Rows are points. The window is the flat piece filled in between its corners: a triangle in 3 columns, a solid with four corners in 4, and so on. A path goes straight from each point to the next, and from the last back to the first. After which points does the path pass through the window?

Window (4 x 4):
[[-12 -46  21 -41]
 [-31  64 -29   2]
 [-95  55  47  12]
 [ 52 -12  11 -28]]
Path:
(1): [-27  65 -16 -21]
(2): [-30  33 -34  45]
(3): [-70 -20  -4  31]
(4): [-44  32  28 -64]
(5): [-91  65  43 -34]
(6): [-67  22  38  37]
(7): [ 6 -9  8 24]
(8): [ 15  10  17 -47]
(9): [  2  -1  29 -68]
(10): [ -9 -25   3  35]
(11): [-23 -16  24  30]
(12): [-23  15  11 -92]
(13): [  4  -3  15 -64]
(14): [ 11 -57  19  17]
(15): [-77  18  37  30]
(16): [-91  83  46 -15]
Through the window after points: 1, 5, 7, 9, 11, 13, 15

Window:
[[ 57  78  -7  39   9 -31]
 [-29  81 -39 -27 -57  10]
 [  8   2  39 -32 -25 -22]
 [ 35  -9 -18 -84  22  -6]
 [-33 -21  11  19  88  14]
 [-39 -95   0  23  47  60]]
Path:
(1): [-10  -8 -31 -45 -14 -21]
(2): [-14 -39 -20  10   5 -13]
(3): [-18 -17  23  -9  34  74]
(4): [-2  2 27 -2 59 56]
(5): [-45 -58 -12  14  19 -52]
(6): [ 11  13 -64  25  -3 -58]
(7): [ -5  87  49 -43 -16  34]
(8): [ -5 -12  24  -3  29  43]
(9): [  2 -29 -15   3  19  -5]
(10): [-30  20 -43  -5 -20 -19]
(11): [-18  33 -10 -23 -17  35]
(12): [-23  23  19 -39  14  41]
(13): [-15 -27 -56   8 -11 -52]
(14): [-17  23 -29  -8   9 -22]
(15): [19 32 13 -3 26 27]
(16): [ 15  22   1 -30  29  52]
Through the window after points: 2, 4, 8, 10, 14, 16

Window:
[[-40 -21   0  10  60  30  -2 -18]
 [ -3  44  23   1   2  20 -25 -37]
 [-50  49  13  39   4  12  28 -32]
 [ 18  -3 -94  36 -26  47 -59 -32]
 [ 10 -95  47  41  -4 -21  48  10]
 [ -6 -63 -17  11 -48  19  11  10]
 [ -7  12 -39   5  -3  17  36 -40]
 [-27 -15  -6  13  11 -26 -20 -14]]
Path:
(1): [-17 -55  -8  31 -15  12  -4 -55]
(2): [  4   0 -52  17   6  10   8  40]
(3): [-7 20  5 16 25 28 -9  0]
(4): [-24  -3   8   8   1  18   1 -50]
(5): [-22 -44   0  23 -22  18   6 -45]
(6): [ -9 -16 -21   8  -4   8  12  21]
(7): [-5 19  1 28  4  9 26 -1]
(8): [-47 -20  -1  32  -6   9  12 -54]
(9): [-39 -37  -5  23 -11  33 -19 -77]
(10): [ -4  12 -11  12  17   9  22  42]
(11): [  2 -31  21  31   3  -4  18  10]
(12): [-16 -81  15  13  -9  -6  15 -63]
Through the window after points: 5, 7, 9, 11

Window:
[[ 23 -22  -4 -28 -26   1  24  14  -2  17   0]
 [ 29  -9  30 -22 -19  37   0  20  26 -35 -10]
 [ -8 -10 -24  20 -21  -3  33  17  21  -3  23]
 [-18 -25  18   0 -29  -5  -9  12  -1 -12   5]
 [ 51 -44  -5  14  -2 -38  27  20  69  50  19]
 [  1 -12 -22 -21  17  16 -16  -6 -20 -24   8]
 [ 16  28  -8 -27  -5   6 -25  -8  -2  29   9]
 [-21 -18 -14 -29 -22 -22  14  39  31 -14  -1]
 [ 13  36 -16   7  43 -30  19 -42 -37 -14  -4]
 [-24 -33  11  38  34   2  41  21  43  95   5]
 [ 13  -9  13  -6  -6   1   8  50  -3 -21  20]]
Path:
(1): [  5 -11  13 -28   7   3  16   3  18   8  32]
(2): [ -7   9   5 -15  18 -10  15 -18  -6  -4  30]
(3): [ 17   0  -8  14   4 -14   8  13 -10  -4 -19]
(4): [ 14  -3  -6  -1   2   0   8  14   7  17 -15]
(5): [ -7  -2  22 -15   7   9  11 -12  22  12  46]
(6): [ -1 -10  23 -34 -15   8  17  -3  18  -3  30]
(7): [ 15 -13 -12  12  -3   1   1  50  16 -15 -29]
(8): [ 19 -17 -19   7 -10  11   3  38  -7   8 -24]
(9): [ -3 -24  33 -33 -17  -7  21   5  36   3  48]
(10): [  5 -18   9 -11 -14  -8  27  15  27  12  23]
(11): [ 13 -14  -8  13 -20 -12   8  23   8  15 -14]
(12): [ -2  -5  -7  -7  -6  12  -2   9 -20 -18 -20]
(13): [ -6   9  14 -26  13   7  22   4  20  -3  55]
(14): [ -9  -6   8 -15  19  -2  18  -8   3  -6  45]
(15): [ 14  -5 -25  -6   8   0  -7   0 -12 -11 -14]
(16): [  9 -10 -39  26 -19  -8   2  22  -6  -7 -17]
Through the window after points: 2, 4, 6, 14, 16

Window:
[[-32 -10  27  42  13   7 -70  46 -17 -58 -15 -31]
 [ 40   5  13  -4 -85  48 -19  10  31  37  15 -14]
 [-27  24  37  37   8   5 -21  78 -35   8  12 -58]
 [-36  34  46 -24  44   6 -16  27   1 -23 -35 -35]
 [-14 -43 -14   0  23   6  50 -56 -26  41   2  52]
 [-22  27  28  27  -1 -31 -54  50  62  25  -5 -43]
 [ 11   2  32  -2 -10 -30 -29  72  -9  15 -43  -1]
 [-29  52  32  12 -26 -27 -57  11 -22  16 -20 -23]
 [-59 -23 -24   3 -19   0  62 -18 -10  16 -52  12]
 [ 17  15 -29  35  15  -1  54 -28 -14   2 -40  13]
 [-14 -17  11  -5 -11 -43  59 -34  -8 -26   6   0]
 [-19 -24 -94 -41  11 -14  69 -53 -26  -4   6  29]]
Path:
(1): [-31   0  -5  13  -7  10  43  -4  -5  12  25  75]
(2): [-27  17   4  16 -15  21  -3  -2   0   2   6   7]
(3): [-15  -7   6   5  -5  -1  -3  -5  -9   0 -15 -32]
(4): [  0 -39 -25   1  10   2 -15 -18 -25  15 -40 -73]
(5): [-22  29 -12  -1 -14  11  24   7   2  17  -1  48]
(6): [-22  13  20   5  -3  13 -20  35   4 -16  -9   4]
(7): [  4 -18  24  25   2 -17 -42 -12 -25 -11 -30 -95]
(8): [  7 -15   1 -15   0   4   2 -14 -42  12 -32 -36]
(9): [-39  19  -3   5  -9  -9  16  11   2  -7  -5  19]
(10): [-28  27  -1  12  -2  12  23   5  -3 -15  15  68]
(11): [ -1 -33  -3   9  18 -13  13 -21 -14  32 -39 -35]
(12): [ -8 -17   8   7   1 -16 -21  -3  -1  24 -14 -35]
(13): [-34  41  19  21   3  -3  15  43  32   1   5  22]
(14): [-29   4  -4  13  13  -3  44   0  -9  20  -2  49]
(15): [  6 -44  -6 -12   8  -3  10 -43 -25  20 -16  -8]
(16): [  5 -39  -4  -3  31 -14   9 -48 -22  36 -42 -36]
Through the window after points: 6, 10, 12, 14, 16

Window, 14 rows:
[[ 10 -40 -10  11  36  68 -44 -18  33   6  23 -24   8 -42]
 [  1 -67 -30  27  16  43  15 -30  -3   9 -28 -32 -13  15]
 [ 17  16  21  22 -39 -12  31 -48 -22 -37  -7  -9 -77  -7]
 [  4   1 -59  -7  16 -61  -8  13 -27   4   6  29  53 -18]
 [-17 -50  15   8 -13  35 -15 -12  12  27 -17   0  46 -25]
 [ 28  35  39  54 -15 -16  10 -38 -56 -33 -18 -72 -39  24]
 [ 38  56 -35 -32   2 -59  58  -9 -42  40  21  -2  50 -10]
 [ 29  51  22  62 -15 -10  36  19 -46  10   4 -17 -55  22]
 [ 43   0  49   5 -19 -26   8   0 -56  -9 -26 -51 -95   5]
 [ 50  11 -48   9 -30 -56   4  14  24  28 -10 -21  32 -40]
 [  6 -22  -7 -16  26  35  -4  -1  35 -22 -50  -2  16  20]
 [ 38 -81  13  17   1  32 -21 -11  42  -7  25 -14  20  17]
 [ 71  -5 -48  -2 -16   0  10   9 -33   6 -12  18  63 -32]
 [ -9 -55 -29 -13 -27  63 -19  12  16 -18   6 -39  18  13]]
Path:
(1): [ 23 -40 -37  -9 -21   5 -49 -40  27  15 -11   1  -2  29]
(2): [ 27 -20   9   7 -47  20 -71 -22  -7  38   3 -12 -17  -9]
(3): [ 21 -17   5   8  19  10  20  -2 -11 -13 -10 -29 -13 -14]
(4): [-12 -18   2  26  -1 -14  37  19 -17 -16  -9 -11  -1 -26]
(5): [ 53  -5  -4   4   2  16 -31 -43   1  20  -4 -14  -8   5]
(6): [ 33 -21  -2 -12  -1  24 -25 -28  10  33  -7   0  -8  29]
(7): [ 15 -33  12  53  -4  24  20   6  -2 -47   8 -59   7 -36]
(8): [ 21 -35  23  10  12  32  45  36 -10 -30  10 -47  40 -51]
Through the window after points: 2

Window:
[[ 78 -28  26 -16  -1  -7  -7  32   9   3  -5 -23  45  42]
 [  4  36   5  -3  -8 -19  35   6  -5 -16  58 -27 -16   4]
 [ -2   1 -36  -5  -8  -5 -17  15  11  -5 -27  19 -17 -31]
 [-21  -4 -28 -33 -22   0 -20  10 -42  13  -9   7  -4  31]
 [ -5 -12   0  21  -5  34 -10 -15 -20  36  11  -9  12   6]
 [ 21  95  15  -6 -56  -4  22  41 -17 -46   2 -26 -14  19]
 [-37 -19  45  -6  -6  16   5  -7 -47 -15 -35 -29 -18  13]
 [  6   6 -51  24  -6  -7  17  73 -39  -9  12   7  20  13]
 [  3 -10  28  -9  34 -41 -29 -37 -23  17 -15  27  79  12]
 [-17  14   7 -17   8 -13   0  36  26  27 -62 -38  17  -2]
 [-28  12   5  66  -2 -56   7 -14 -15  20   4 -39 -32  22]
 [-17 -44  21 -17   3  20  20 -61  -4 -14 -64 -53  32  31]
 [ -6  19  -2  -5 -36   2  60  25   6   3 -36   1 -26   6]
 [ 14  24 -14  23  28  32  37   6  14 -19  40  10 -29  46]]
Path:
(1): [-39 -22  16  -2 -21  11 -19  20   5 -13  -2  13 -10  41]
(2): [-34 -26  50  30 -22 -13 -16  26  20 -15  12 -21   1  16]
(3): [  6  28 -38  -3   1  -4  30 -13 -43  24 -30  -9 -19  11]
(4): [ 32   3 -16  -7  23   3  18   3 -21  -6 -10 -12   2 -26]
(5): [-41  -4   3   6 -29  -3 -24   6   4   8 -21  10  -3  23]
(6): [-27 -12  19  -9 -16   9 -11  -4  14  -9   3  -7  18  14]
(7): [ 22  -6  -2 -11   4  -9  17  -6 -30   6 -35 -23  15  29]
(8): [ 28  26  13   6  25  25  20  20 -44   1 -42 -69 -18  16]
(9): [-37  -5  14  -9 -52 -29  14  -4   9 -14  41  36  16  36]
(10): [-37 -16  15  -7 -49  17 -22   4  28 -32  -8  21   2  24]
(11): [ 10  12   7  -4  22 -25  17  -1 -21  23 -29 -12  26   4]
(12): [ -1   6  -5  -8  -3   5   6  -6 -42  18 -18 -23   4   4]
Through the window after points: 2, 4, 6, 10, 12

Window (14 x 14):
[[ 38  83  57 -14   1   2   0 -11  25 -42  17 -40  49  24]
 [-48  35 -18  51  63  74  -9 -23  46  28  43  45 -34   1]
 [ 65  36  78   0 -40  10   9  -8  12   3  20  47  70  -5]
 [ 30   3  42 -19 -22  31 -28  28   8 -64 -16  -7  38  -4]
 [-10 -36  13 -40 -15 -39 -53  20 -46  10  20  16  -9  68]
 [ 66  40  17  65 -36  27  -8 -37 -12 -29  -1  15  -2  17]
 [-32 -66  -8 -63 -33 -15  30  15 -21  -7  40 -31   9  50]
 [ -2  52  -6 -10  51  95  14  28 -25  45  64  10 -20 -16]
 [-35  51  -9  35  63  21  -6 -36 -15  -1  49  19 -12 -71]
 [ 62  39  21  12 -59 -16 -29  20  36  -1 -12 -42  66  -4]
 [-29 -35 -29 -81 -15 -36  10  12 -22  13 -15  37 -70  40]
 [-84  13  22  33  68  -6  41  20 -45  33 -10  19 -30  -7]
 [-27  62  33  23  -5  73  -3  26  22   9  90  13 -55 -31]
 [-68  -5 -30 -67 -56 -35  -1  30 -53 -27 -16  12  30  60]]
Path:
(1): [-28  12  10 -19  10  34 -11  -2 -21  17   7  -5 -12  20]
(2): [-15  36 -24  22  11  11  13  22  22 -18  60  38 -26 -11]
(3): [ -5   7 -32  -1 -22 -26  21  68  18 -33  58  53  -5 -18]
(4): [-11  56  39   1  22  62 -21 -31 -17  21   2  -8   5  15]
(5): [ 37  21  62 -60 -27  40  -4 -58  17   6  -4  -7 -17   7]
(6): [-11  30 -12  58  25  -7  -3  50 -15 -20  39  12  20   9]
(7): [ 30  63  13  33 -34  -3  13  46   7 -28  42  63  15  -4]
(8): [ 35   0  43   3 -13  35 -14 -58  -9   9 -10 -22  20  19]
Through the window after points: 7

Window (14 x 14):
[[-28 -31  59 -95 -17 -60  14  23 -13 -14 -18   3  35 -25]
 [ 61 -37 -28 -25  62 -21  -1 -83  -7   3   5 -24  39  -4]
 [-35  12  -1  26  -1  28 -45  10  54 -39   6  53 -12  -1]
 [ 10  18 -12 -70  59  10  45 -50 -35   1 -39 -33 -13 -68]
 [ 31  43  68  32  34  48  28  43 -13  29  -4  68  49 -28]
 [  1  76  93  28  22  -5 -23   9 -16  55 -26  13   8  -1]
 [ 39  28  -8  21 -55  32 -43  -3 -40  18  -4  78  56 -43]
 [ 58 -34  15 -20  -9   6   8 -16  -7  18 -18 -29 -25  38]
 [-53  36  42 -10   2 -82  40  16  -4 -40  15  30 -93   7]
 [-11  28  16  68  31 -12 -39  34  32 -44 -34 -70   5  -3]
 [  1  10  69  29  39 -28  24  16  22  34 -20 -54 -42 -65]
 [ 66  10 -56  -5  44 -27 -28   0  19  19  -7  10 -36 -21]
 [-41  15 -21  60 -10  72 -50  18 -51  51  21 -67  13  42]
 [-50 -78  31 -14 -21   0 -40  34 -73 -10 -23 -21 -40  28]]
Path:
(1): [ 35 -10  -2  69  18 -28  20 -15  21  72 -62  42  41  26]
(2): [ -9 -21   0   0  21 -20  40 -13 -20  34 -35   3  -6  -7]
(3): [ 21  32  34 -17  28   8  -9  -2  -3 -17   4  -9  -9 -29]
(4): [ 50  27  54  -6  21  29 -27  -2 -16  -4  24  -6  -5  -2]
(5): [-27 -19 -11  -1 -23 -23   7   7 -20  37 -40  28   5 -24]
(6): [ -8   6 -16  15  -7 -28  31  -5   9  31 -54  14   5  21]
(7): [ 28   6  70  -4  28  51 -58  13   2 -28  44  -4 -25 -28]
(8): [ -1  18  43 -32  35  23 -13   6 -15 -32  33 -29 -19 -51]
Through the window after points: 2, 6, 8

Window, 14 rows:
[[ 27  35  15  28   4  41   0  25 -23 -11  12   8  26  33]
 [-52 -22  49  -4  18 -73  25 -21   8  16  13  -8 -52  45]
 [-15  32   3  22 -24  -6 -20   4   8   1 -20  13  21 -10]
 [-31   6  -2 -10  -5  16  32  23 -29  19 -35  -6  -6   7]
 [ 17  28  86  27 -10  13   1  -1 -11  58   0  -9 -24 -46]
 [ -7 -44  33  40 -32  24  23  19   5  -7  12   2 -51 -95]
 [-85   2  -5 -45  46 -55  40 -57  32   4  60 -59 -22  38]
 [ -6  13 -36  18 -16  -3  28 -16 -46  -3  -3  46   9 -23]
 [ 22  29 -41  29  32  14  -4   6 -10   4 -37  25   4 -14]
 [  5  68 -39  22 -14  22  26  35  21  30  -1  34  -7  35]
 [ -8  -7 -43 -10  -3  31  -7  13  -6  43 -11  56  10   2]
 [-24  45 -20 -17  17   5   5  39  -1   4   2  55 -11 -21]
 [-25  39 -53 -10  -5  29 -11 -13 -14 -14  -1  26 -34  21]
 [ 29  30  86 -10   8  14  27 -49  46  12 -37  25   7 -46]]
Path:
(1): [-22  16  23  37   6  31  25 -24   2  17  -5  31 -16 -20]
(2): [ 19  26  -4 -20  -8 -17  10  15   5   6  -4  -6   8  22]
(3): [ 46  18   4 -13 -16  -2 -13  46  11  21 -10  -7   6 -14]
(4): [-63  33 -17  36  24  51  35 -53 -21   4  -4  46  -3 -15]
(5): [-50  28  29  58  25  35  19  -6 -15   9 -25  36  24  24]
(6): [ 15  23 -15   1  -6  11   0   7  -7  -2   0  11  -9  -8]
(7): [ 49  56 -16  -2 -33  -8  28  27   2  37  13  17   3  19]
(8): [-44  30 -14  24  16  26  11   8  13   4 -12  28 -18  17]
(9): [-30  32   3  36  19  20   9   7  -8  14 -15  27 -10   6]
(10): [ 27  26   9 -37 -35   1   5   0   8  21   9   5 -16 -28]
(11): [ 25   7  14  -7  -8 -29  11  -7  -6  12  21 -21 -18 -11]
(12): [-56  34  30  33  18  44  28   9  12  19 -37  60  16   9]
Through the window after points: 5, 7, 9
